Each row of a before or after table is a point. The points were changed in one or more steps. Then noise was added and the rows were shuffled. The steps act on how far a point lies along the listed directions, d1 being the first. What was done? A step turns or swaps two directions, mirrors them in a line or flattens them onto one, adds a multiple of one to another, or multiplies one. Angles are multiples of 10 degrees, from the lower direction toward the higher: turns from -170 to 170, lines from 10 to 170 but not 90. Use the fewest steps. Two steps may share a direction if one is a turn and the other turns, adds or multiplies; they go together, in the order done. Otherwise the lowest direction goes first.

Directions:
(1): [33 49]
(2): [ 49 -33]
Before, 10 rows:
[[ 15  17]
 [ 79  60]
 [ 34   9]
 [  2   5]
 [-46  -2]
 [ 58  21]
 [ 34   0]
 [ 10   3]
 [ -8   6]
 [ 50  25]]
After:
[[ 36  -2]
 [ 10   0]
 [ -7   9]
 [ 57   5]
 [ 61  -1]
 [ 20  11]
 [ 95  29]
 [-44  14]
 [ 32 -12]
 [  4   4]]
Steps: turn d1 and d2 by 20 degrees

Directions:
(1): [-62  11 -14  28 -59 -44]
(2): [ -6  26  41 -81 -10 -35]
Before (10 x 6):
[[-15   7   1 -27 -23 -23]
 [ 51  -3   5   3  48  42]
 [ 56 -42  -5  13  66  75]
 [ 46   3  -8  -3  42  29]
 [  1 -17 -14   5  21  21]
 [ -7  -2  14 -17  -9 -16]
 [ 61  -6   7   4  48  57]
 [-41 -21 -20  58 -28  -9]
 [ 19 -29  -4  57  11  29]
 [ 12  -5  -8   3  28  19]]
After, 10 rows:
[[-10 -39 -43  95  -3  49]
 [  7  -2  10 -21  15   0]
 [ 11 -13 -30  74   5  40]
 [-15 -17 -20  21   6   8]
 [ 13   2   7 -48   1  -3]
 [ 11  -5 -29  68  11  32]
 [-13  -4 -17  21  13   8]
 [-48   2  12 -15 -47 -44]
 [-32 -10  -5  62 -37 -11]
 [ 19  -3 -37  50  13  18]]
Steps: turn d1 and d2 by 70 degrees

Directions:
(1): [-22   9  -3 -68   3 -53  42  57 -62  13 -45]
(2): [-36  16 -25  57 -51 -15 -21 -23 -61 -68 -37]
(3): [-86 -25  15  -1 -14  70 -20  57 -20  13  38]
(4): [-21 -50 -43  11 -36 -40 -44 -27   0  91 -16]
Before (12 x 11):
[[ 17 -11 -42   8 -22 -46  -5 -21 -15  21 -46]
 [ 39   6  -8   0  26   6   6 -12  28  -7  22]
 [  7 -34 -11 -21  -1 -11   6  -7  42  76  10]
 [-14   7 -11   0 -40 -28  -1  16 -22   9 -27]
 [-11  29  -5  -2 -38 -26  18 -10 -50 -27 -39]
 [ -6  21 -47  50 -33 -52 -22 -46 -24 -26 -38]
 [-31  14 -24 -24 -11 -17  -5  16 -39 -14 -21]
 [ 40  27  -5 -16  17 -21  35 -35  36  -8  25]
 [-76 -10 -56  91 -80 -19 -85 -44 -70   2 -34]
 [ 39  -4  -3 -15  35 -43  18  -7   2  24 -18]
 [ 15 -13  -9 -28  25 -49  17  18   0  62 -21]
 [ 14  13  -2  37  -8  -6  -2 -35  33   6   9]]
After, 12 rows:
[[-18   2  -8 -16   8  10   5  35 -22 -11   9]
 [-44 -22   2  35   1  39 -31  12 -15   4  22]
 [-46  11   3 -24  -2  25  26  25  -9  -3  43]
 [-59 -24 -18  84 -36  26 -49  -9 -21  -2   3]
 [ 26   6 -13  -2  12  12 -23 -31  40   7  21]
 [-17 -13  -9 -27  16   1  -5  24  34  64  25]
 [ 19 -15 -36 -14   2 -61 -29 -23   2  95 -27]
 [-81 -19 -44  53 -81  -9 -29 -17 -57 -13 -30]
 [-37 -35 -25  22 -28  27 -33  10   0  37   7]
 [  8  -3  -6  20 -25   3 -17  -9  34  19   7]
 [ 34   1  27 -15  11  33   4 -18  54  37  37]
 [-39   8   1 -19  -6 -10  21  29 -17  25  -8]]
Steps: multiply d1 by -1; add -1 times d4 to d2; turn d2 and d3 by -160 degrees

Directions:
(1): [  8 -51  93   1 -11 -31  12  -3  26 -37   9  21  21  22  48  86 -35 -10]
(2): [ 16 -35  15   7  55  58 -12  13  26  67  80  40 -16 -47  27  13  41  14]
(3): [ 33  11 -19  40 -72  14 -55 -24   4  -6 -13  87  24  45  27  -8  43  42]
(4): [ 29  30 -22  14  50  95  28   0  57 -35 -61   4  50  10   0  27  -8 -26]
(5): [ 54  89  24   8 -26  37   0 -42 -35  10  50 -21 -41   9  38   5 -53 -36]
Before:
[[ -1 -24  22 -11  27   7  28  22   3  23  20 -11 -12 -14  16  11  -2 -18]
 [-24  -1 -21  -2  52  41  27  33  13  -9 -28 -53  21 -11 -50  -4   5 -12]
 [  9   9  20 -23   1  -7  -1 -18 -30  68  95 -16 -55 -38   8 -22  -4 -11]
 [ 17  25  -5  10 -27  37 -15 -42  14 -26 -35  16  20  38  23  30 -10   4]
 [ -3   4   5   5  37  27  19   3  12   8 -10 -13  18  -5  -1  20 -18  -7]
 [ -7   0  -4  -1  -6 -28   9   7  11 -20 -29 -26  -1  30  -7  25 -24  12]
 [ 31  20  53   0 -52 -38 -20 -13 -22  -6  25  43 -13  29  37  24 -26 -14]
 [  0 -30 -33  -4  20  29   0  27  17  -7 -40  34  36  -8 -20 -17  46  20]]
After (8 x 18):
[[ 22  -1  51   2 -54 -48 -24  -6 -13 -11  15  55  -1  32  33  26 -14  -5]
 [ 11   3  -3  14 -33  27 -24 -37  24 -33 -47  37  33  45  24  36   6  18]
 [-10  21 -15   2  41  51  25  22   4  -7 -16 -53  12  -7 -38  -2  -7 -21]
 [ -3  -4  14  -2  -8 -31  12   4  14 -25 -25 -25   1  33   1  38 -33   7]
 [ -7 -30 -36 -10  34  28  10  32  16  -5 -39  18  33 -17 -29 -20  42  13]
 [ 14  29  -2 -19  -6   4  -8 -23 -38  79  95 -15 -62 -37   2 -42   5  -5]
 [  5  16   1  10  28  32  11  -4   8  10  -7  -6  15   0   4  15 -17  -6]
 [  6  -5  13  -9  22  19  26  15  -7  28  25 -13 -20 -14  16   1  -4 -19]]
Steps: add -0.5 times d2 to d1; turn d3 and d5 by -30 degrees; add 0.3 times d4 to d3

Directions:
(1): [-23 -50   6  -3 -23  71 -11 -41 -15  35  -9  43 -19  27 -28  -1  20   3
 -48  24  50   0 -74  -8  52 -10  38 -48 -58  17 -18   8 -19 -31 -35 -22
 -43   9 -11   7   4  84  27   4 -62  36  -4   0]
(2): [-72 -40  25 -11   8   0  22 -67  14  26  17 -25 -19  55  25  42 -55 -25
 -44 -25 -24  -6  40  32  18 -28 -47  24   0 -60  -8   1 -26  16  32  51
  52  16  21  -4  48  -2  34 -46 -69 -13 -10   4]
(3): [ -8   5 -31 -47  -8  28  16 -14  35 -12 -92  -2  22  18  62 -11  14  42
  95  21  -4   2 -22  11  29 -33  24   5  71 -43  25  29   9  35 -34   8
 -19  78 -13  16   3  -8  38 -15 -22  34  30   8]
Before:
[[-17 -17   5   2   2  -3   7 -27   0  10   4   7  -7  25   0  13  -9 -10
  -18  -7   1  -2  -3   6  12 -13 -12   5  -5  -7 -10   1  -7   2   0   9
    5  -1   3  -4   7   8  14 -16 -24  -3  -6   6]
 [-18   9  -7 -17   4  -1   9  -1  18  -3 -16 -16   3   7  22   5 -17   5
   27  -6 -21  -7  27   3  -2 -14 -11  19  31 -30  10   5   0  25   3  17
   16  20   1   7  12 -19  10 -19  -9   0   2   2]
 [-10 -23   9  -7 -10  10   8 -20   5   8  -1   7  -6  16   8  10  -5   1
  -10   1   3   1   5   3  18  -6  -6  10  -5 -11  -3   8   2   3   2  15
    4  25  -4  10   6   5  12 -10 -28   1   2  -4]
 [ -5  -3  -1   5  -3  12  -2  -5 -10   8  -6   2  -3   6   6   6   3   7
   -1   5   7   0  -8   7   6  -3   7  -3  -1  -4   1   8  -4 -11  -7  -2
   -2   6  -3   3   2   9   7   2 -17   2   5   3]
 [  8  10  -9   2  -3 -10  -5   2  -8  -2   5   4  11 -15 -11 -12   0   5
   15   2   2   1   7   6  -7   6   8   0   4   4   4   5   2  -2  -7   2
   -3   0   0  -3 -10  -5  -2   7  12   4   3   2]
 [-23 -18  13   3   3   2   7 -22   3  14   8   1  -7  17   9   9 -24  -7
  -26  -4  -5  -4   6  11  12  -7  -7   6  -6 -17  -6   3 -10   1   6   9
   14   9   5  -9  19  15  15 -17 -29  -5  -8   3]
 [-18  -8  -6 -22  -2  13  13 -16  20   6 -15  -2   1  20  21  14 -12   5
   11  -2  -2 -12  -1  10   7 -21  -6   2  21 -26  10   5   1  19   0  16
   11  20   0   7  13  -3  20 -12 -22   5   5   6]
 [ 36  33 -12   0  -9  -9  -6  31  -8 -15 -13   8  18 -28  -2 -24  21  18
   41  11   4   3 -11 -15 -22  16  11  -4  20  28   4   3  13  -1  -9 -20
  -21   3  -5  -6 -24 -17 -22  20  49   1  -2   1]
 [ -2  11  -8 -16  15 -20  21   4  19 -20 -32 -20  14   4  44   8 -15  -2
   56 -13 -28  -8  32  17  -4 -14  -9  28  51 -36  17   6   3  19   8  25
   16  30  -5  -1  13 -41  11 -29   8 -13   9   6]
 [-19 -14   0  -8  -2   0  10 -21  13  -1  -7 -16 -10  13  10  11 -15   3
   -6  -4  -4   1  11   5   9  -3 -11   8   1 -23  -2   7  -6   3  10  20
   23  14   5   3  16   2   2 -20 -22   5   6   4]
 [  2   1   1   3  -6   3  -4  -4   0  -4  -6   2  -6   2  -3  -4   3   5
    0   5   4  -2 -11  -4   6   4   2   0  -4   6   6   4  -3  -2  -7  -8
   -2  -2  -2   4   0   5  -7   4   2   7   7   1]
 [-11 -12  -1   3  -1  -6   2 -15  -8   5   5  -1 -11   8   0   1  -9  -7
  -21   2   4   4  -2  -5   3   1  -4  -6 -10  -6  -8   0  -3   0   5   3
    6  -2   2   1   6   8   5 -12 -16  -2  -3   3]
 [  5  16  -7   0   0   4  -5   6  10 -10 -11   9   9  -3   6  -4  11   3
   18   1   0  11  -5   2  -3  -1  11  -8  10   7  11   0   4   1  -4  -6
   -7   1  -1  -3  -7  -5  -2   1   0   1   4   2]]
After, 13 rows:
[[ -4 -11  -5 -10  -5  21   4 -10   7   6 -32  17   4   8  18 -10   4  18
   17  17  10  -2 -27   2  25 -11  23  -9  10  -8   2  15   0   4 -23 -10
  -18  32  -8  -1   4  27  20  -6 -21  17   5   3]
 [  6  20  19  20   6 -43   1  13 -15  -3  51 -16   0 -16 -16   4 -23 -20
  -24 -22 -20  -2  43  -1 -43  22 -41  20  -5  13 -10 -16   0  -4  38  11
   31 -35  18 -20   1 -37 -31   0  41 -35 -23  -1]
 [ -8   8   5   9   5  -5  -4  -4   6  -2  13   2   0   4  -1   8  -6 -12
  -11 -11  -7   9  11   6  -9   1  -9  -1  -3   3   4  -7  -3   0  10   4
   11 -13   7  -7   2  -8  -4  -7  -8 -10  -4   1]
 [ -4 -16  -9  -9  -7  17   3 -21   3   5 -27  20   1  20   5  -3  13   9
   12  12  16  -1 -32  -1  23 -17  16  -9   5   2  -5  10  -1   1 -25  -7
  -23  17  -8   3  -4  22  20  -6 -21  17   4   8]
 [ -5  -4 -11 -15  -4   4   9 -11  18  -9 -29 -11  -2   6  18   1  -2  15
   23   5   0   2  -1   1  11  -5   4   3  16 -21   4  13   1   7  -2  13
   10  26  -2   7   7   1   3 -14 -12  13  14   6]
 [  3  11  -2   7   0 -22  -5  -1  -9   1  21  -4   8 -12 -14  -4 -10  -4
    2  -6  -5  -1  23   8 -12   8  -6   7  -1   1   3   2  -1  -3   4  10
   11  -8   6  -7  -4 -12  -4   2  11  -8  -2   1]
 [-12 -13   2   6  -7  24  -5 -14 -13  15  -4   9  -6  12   1   8   6   4
  -13   8  15   0 -20   6  14  -4  13 -12 -12  -1  -3   9  -9 -17 -12  -6
   -7   5  -4   3   4  25  10   1 -29   6   2   3]
 [-13  24  -9 -16  13 -28  14  11  22 -15  -9 -32   9   0  30   7 -26   1
   38 -17 -40  -7  57   6 -20 -11 -28  37  48 -36  14   1   2  35  19  27
   35  16   6   5  13 -48   1 -22  10 -15   1   1]
 [ -4  -7   5   7  -5  10  -5 -11  -4   2   1   3 -10   8  -9   0   0   0
  -14   3   7  -3 -14  -2  10   3   1  -3 -15   6   1   3  -7  -6  -6  -8
   -1  -6  -1   4   3  12  -4   2  -6   5   3   0]
 [ -1 -10 -13  -5  -7   9   0 -10  -4   2 -17  10  -6   4   3 -10   8   6
    3  15  14   6 -25 -11  12  -1  17 -18  -4   1  -5   7   1   1 -13 -10
  -14  12  -6   5  -4  17   8  -4 -14  13   4   4]
 [ -7 -25   3 -13 -16  27   5 -22   3   9 -17  17  -4  16   8   4   9  10
   -1  12  14   3 -17  -1  27  -9  11   0  -7  -7   0  13   4  -2 -14   4
  -13  34 -10  13   3  20  18  -5 -34  14   6  -3]
 [  0  36  -2  -7  34 -73  29  19  24 -35  -4 -52  20  -7  54  18 -42 -18
   61 -39 -64 -10  94  26 -40  -7 -48  62  75 -51  22  -4   9  35  45  46
   58  13  10 -10  20 -95  -8 -39  38 -45   4   6]
 [-18 -10  -5 -22  -2  12  16 -18  19   6 -14  -3   0  20  21  15 -13   4
    8  -2  -2 -13  -1  11   7 -22  -7   1  18 -25   9   4   0  19  -2  15
   11  19   0   7  14  -2  20 -12 -25   4   5   6]]
Steps: multiply d1 by 2.5; swap d2 and d3
